Rows are points. To make a cloud, some directions were put in groups of two or more. Within a group, all points are equally far from the middle, so they leave a hole (a ring in 2 directions, a hollow ball in 3). The other directions are filled evenly. Then the cloud was stretched, turned, moved and blurred a little. How many holes are there, and how many directions does each take, smallest first?
(in the rows, 128 means zero)

Cloud, 14 rows:
[[144 105]
 [ 65 125]
 [ 66 112]
 [144 135]
 [ 61 126]
 [ 69 118]
 [159 139]
 [ 80  99]
 [145 145]
 [141 163]
 [107 109]
 [ 61 115]
 [135 117]
 [156 139]]
Holes: 0

Cloud (19 x 3):
[[176 166 139]
 [ 97 115 107]
 [ 85  99 163]
 [152 106 153]
 [105 172 157]
 [118 101 173]
 [ 81  99 151]
 [122  97 164]
 [164 140 167]
 [ 78 102 161]
 [ 92 168 151]
 [ 76 154 151]
 [155 179 121]
 [ 71 123 173]
 [164 111 118]
 [125 141 187]
 [172 117 120]
 [154 180 126]
 [108 159 179]]
Holes: 1 (3)

Cloud:
[[150 128  73 151]
 [201 122 125  83]
 [145  89 133 101]
 [ 99 108  94  90]
 [198 129 119 106]
 [ 82 174 105 169]
 [146 129 102  55]
 [120 107 117  75]
 [132 132 165  91]
 [ 97 177 118 174]
 [ 79 105 133 162]
 [114 136 118  74]
 [ 60 159 113 123]
 [153 165 149 110]
 [107 135  75  88]
 [102 146 137  85]
 [152 158  79  80]
 [ 74 138 117 193]
 [103 155 125 188]
 [121 107 132  82]
 [ 70 147 162 107]
 [ 87 127  79 161]
 [130 122 151  82]
 [ 79 144  80 157]
 [ 78 154  92 117]
 [135 103  91 155]
 [133 138 114 171]
 [145  88 125 125]
 [154 171 118 108]
 [130 141 154 171]]
Holes: 1 (3)

Cloud:
[[130 150  89 131 101 198]
 [148 186  96 103 103 163]
 [119 115 131  81 189 129]
 [183 109 135 140 171 148]
 [101 102 148 100 185 148]
 [137 154  80 160  87 139]
 [111 130 107  87 146 186]
 [ 48 145 138 169 119 133]
 [ 69 106 147 120 124 136]
 [118 165 110 158 195 107]
 [127 127 103 173 169 180]
 [105 117 110  84 173  98]
 [ 47 109 142 152 151 144]
 [ 70 192 125 147 146 135]
 [146 112 110  70 167 156]
 [139 165  54 137 138 112]
 [180 149 132 128 172 164]
 [162 155 157 109 171 135]
 [134 139  51 133 105 159]
 [ 61 153 159 149 132 160]
 [177  92 117 101 143 142]
 [ 83 177  87  96 141 127]
 [ 98 167  55 140 139 123]
 [ 84 116 156 119 180 162]
 [105 131  84 172  93 145]
 [ 77 140  59 132 148 135]
 [168 110  90 136 182 116]
 [ 69 143 176 168 161 131]
 [ 85 132 160 126 178 166]
 [100 117 137 119  99 182]
 [ 77 172  78 148 155 136]
 [144 181 135 144  99 170]
 [100 149  98  78 173 142]
 [144 170 166 132 117 135]
 [176 106  94  87 132 142]
 [143  98 143  88 170 147]
 [182 103 122 143 163 127]
 [ 83 125 134 198 123 125]
 [113 153 111 104 155  75]
 [154 138 124  96 180 171]
 [165 114 139 166 172 162]
 [170 184  97 138 125 162]
 [159 163  62 113 109 166]
 [140 184 121  93 116 119]
 [111 180  93 179 119 118]
 [137 161 104  68 149 113]
 [131 136 137 198 119 162]
 [149 127 108 166  94 127]
 [135 176 127  90 159 100]
 [102  86 116 146 167  97]
 [109 147  94  97 163  81]
 [164 123  95 145 173  98]]
Holes: 2 (2, 4)
